Each row of a before or after table is a point. The points were changed in one or more steps. Then noise was added and the rows were shuffled. The steps act on columns, c1 being the first. Write out the steps. A step turns or swaps two columns, mirrors them in a line or flattens them onto one, adds a multiple of one to another, or multiplies or shifts one. Angles are multiples of 10 degrees, from the lower column toward the higher: turns from -170 to 170, lines from 10 to 170 but not 90. Use the fewest steps. Two steps may share a column if one is a turn and the other turns, adds or multiplies; they go together, in the order done. Otherwise the lowest column goes first.

Before (10 x 2):
42; 4
46; -9
14; 11
-8; -9
-34; 30
-46; -62
-16; 14
-29; 37
28; -46
-25; 23
After, 10 rows:
11; 44
-72; -36
-12; -4
14; 10
-1; 44
6; -21
30; -39
-40; 37
17; -29
23; -38
Steps: mirror c1 and c2 in the line at 40 degrees

Before (10 x 8):
-37; -9; 8; -19; 42; -2; -14; -5
26; -9; 21; -61; -10; -7; -67; 15
-6; -63; 31; 5; 17; -53; 13; 23
21; -8; -43; -16; 34; 71; 20; 34
14; 14; -16; 2; -4; -38; -49; -6
30; 36; -34; -9; 41; -13; -14; 38
-48; -2; 9; -46; -17; 0; -6; -30
-26; 57; -28; -29; -9; -28; 12; 36
-22; 79; -5; 16; 1; 0; -9; 44
3; -2; 74; -54; -10; 18; 18; -30
After (10 x 8):
12; 17; 39; 4; -41; 14; 20; -8
-44; 1; -6; -49; 1; 10; 20; -29
-26; 60; 37; -30; 12; -9; 5; 36
25; -10; -5; -60; -56; 21; 33; 13
26; 38; 32; -6; -25; -17; -32; 37
-20; 77; 2; 15; -8; -2; 1; 43
-35; -13; -3; -20; -26; 5; -33; -4
3; -4; -61; -51; 14; 44; 4; -32
-7; -63; 24; 5; 3; 56; -26; 21
20; -10; -29; -19; 12; -76; -41; 35
Steps: turn c3 and c6 by 130 degrees; turn c5 and c7 by -110 degrees

Before, 9 rows:
0; -9; 0; -49; -26; -20; -20; -31; 35; 10; 37; 12
-6; -28; -53; 19; 35; 5; -40; 0; 22; 33; -18; -5
-13; 48; -8; -45; -17; 8; 14; -20; -6; 14; 43; -19
-24; -12; -20; 70; 50; 5; 54; -42; -51; -39; -39; 31
12; -45; -48; 46; 33; -58; -30; 44; 6; 0; -15; 9
-62; 36; -4; 35; -30; 47; 38; -47; -50; 45; 20; 32
-12; -20; -24; 56; 38; -1; -18; -7; 3; -25; 26; 9
29; -29; 14; -22; -31; 13; -39; 38; 55; -24; 9; -16
17; 34; 20; -21; -22; -29; 1; -26; 58; 24; 31; -23
After (9 x 12):
25; -57; -27; 36; -39; 10; -3; -50; -9; -28; 22; 1
16; -45; 13; 6; 31; 8; -13; 62; -31; 0; 43; 2
8; 6; 16; -5; 12; 38; 21; 53; 5; -12; 29; -7
-11; -2; 25; 11; 28; 1; -11; 31; -60; 16; 39; -10
28; -2; 50; 60; 20; 55; 65; -8; 50; -3; -17; 13
8; -85; -5; -17; -31; -54; -35; -63; -11; -48; 25; 4
-12; -50; -38; 71; -57; -21; 55; -39; 41; -23; -35; 12
31; -68; 31; 13; -31; -7; -28; -17; -33; -52; -13; -5
4; -62; -22; -43; 38; 10; -52; -1; -45; 14; -4; -3
Steps: mirror c1 and c7 in the line at 110 degrees; shift c2 by -40; swap c3 and c10; mirror c4 and c8 in the line at 150 degrees; turn c5 and c9 by -170 degrees; turn c6 and c11 by -40 degrees; multiply c12 by 0.4

Before (11 x 20):
21; -4; 23; -12; -45; -3; 1; 71; 4; 59; 1; 26; 15; 22; -3; -13; 25; -13; -3; -22
-40; -7; 80; -25; 48; 20; 35; -24; -44; 8; 13; -20; -16; -18; -50; 33; -6; -20; -43; 14
-1; 68; 35; -26; 36; 2; 2; -53; 35; -22; 4; -27; 102; 2; -41; -20; 39; -65; 27; 30
16; 54; 5; 22; -51; 6; -17; 37; -6; 24; 3; -39; 27; 13; 28; -35; 7; 7; -33; -22
-36; 39; 22; 7; -32; -5; 21; 26; 23; 20; 33; -13; 47; -2; 5; 10; -15; -39; 16; -6
-69; -24; 48; -44; 30; -18; 36; -32; -23; -19; -30; -41; -23; 26; -38; 8; 4; -33; -28; 18
3; -21; 0; 17; -42; 9; -23; 58; 11; 8; 4; -9; 51; -29; 1; -4; 15; -3; -3; 0
-41; -6; 67; 1; 34; 39; 36; -25; 10; -30; -19; 15; -36; 20; -39; 46; 10; -22; -12; 44
-12; -3; 55; 4; 42; -18; 23; -46; -18; -17; -5; -37; -51; -20; -27; 15; -19; -69; -13; -3
-29; 5; 59; 21; 28; -26; 58; -25; -45; -41; -11; -15; 7; 11; -45; 21; 10; -47; -34; -7
-20; 9; -5; 25; -27; 7; 13; 23; 9; 46; 19; -5; 31; -10; 20; -41; 56; 4; 3; -33
After (11 x 20):
63; -22; 36; -30; 33; -16; 34; -47; -20; 26; -7; -34; -47; -31; -32; 21; -29; 22; -30; 20
37; 38; 19; 29; -38; 2; 15; 11; 21; -24; 1; -16; 22; -8; 6; 16; -1; 38; 17; -8
35; -5; 78; -18; 57; 12; 27; -27; -39; -13; -3; -22; -27; 16; -47; 64; -11; 26; -41; 7
32; -6; 66; -26; 29; 44; 39; 3; 11; 34; -12; 9; -53; -23; -37; 90; -25; 7; -7; 36
-20; 56; 2; 35; -55; 3; -15; 27; -5; -17; 21; -40; 2; -11; 29; -67; 3; -18; -36; -26
-3; 15; -6; 28; -26; 8; 5; 25; 10; -40; 23; -1; 20; 13; 19; -83; -58; -1; 6; -21
23; 3; 63; -22; 26; -29; 57; 27; -44; 34; -23; -22; -8; -27; -40; 44; -17; 38; -35; -5
-11; 65; 36; -53; 39; -2; 5; -22; 39; 19; -13; -24; 77; -25; -40; -41; -40; 61; 23; 23
-1; -23; 3; 49; -49; 12; -26; 16; 13; -5; 1; -12; 31; 29; 0; -9; -18; 12; -9; -3
-33; -4; 24; 76; -49; -2; 2; -14; 7; -40; 38; 29; -9; -28; -4; -24; -15; 10; -4; -18
16; -3; 52; -50; 39; -13; 18; 0; -18; 15; -11; -38; -74; -10; -22; 33; 14; 64; -14; 1
Steps: turn c1 and c17 by 160 degrees; swap c4 and c8; multiply c11 by 0.4; turn c10 and c11 by 140 degrees; shift c13 by -20; turn c14 and c18 by -160 degrees; multiply c16 by 2
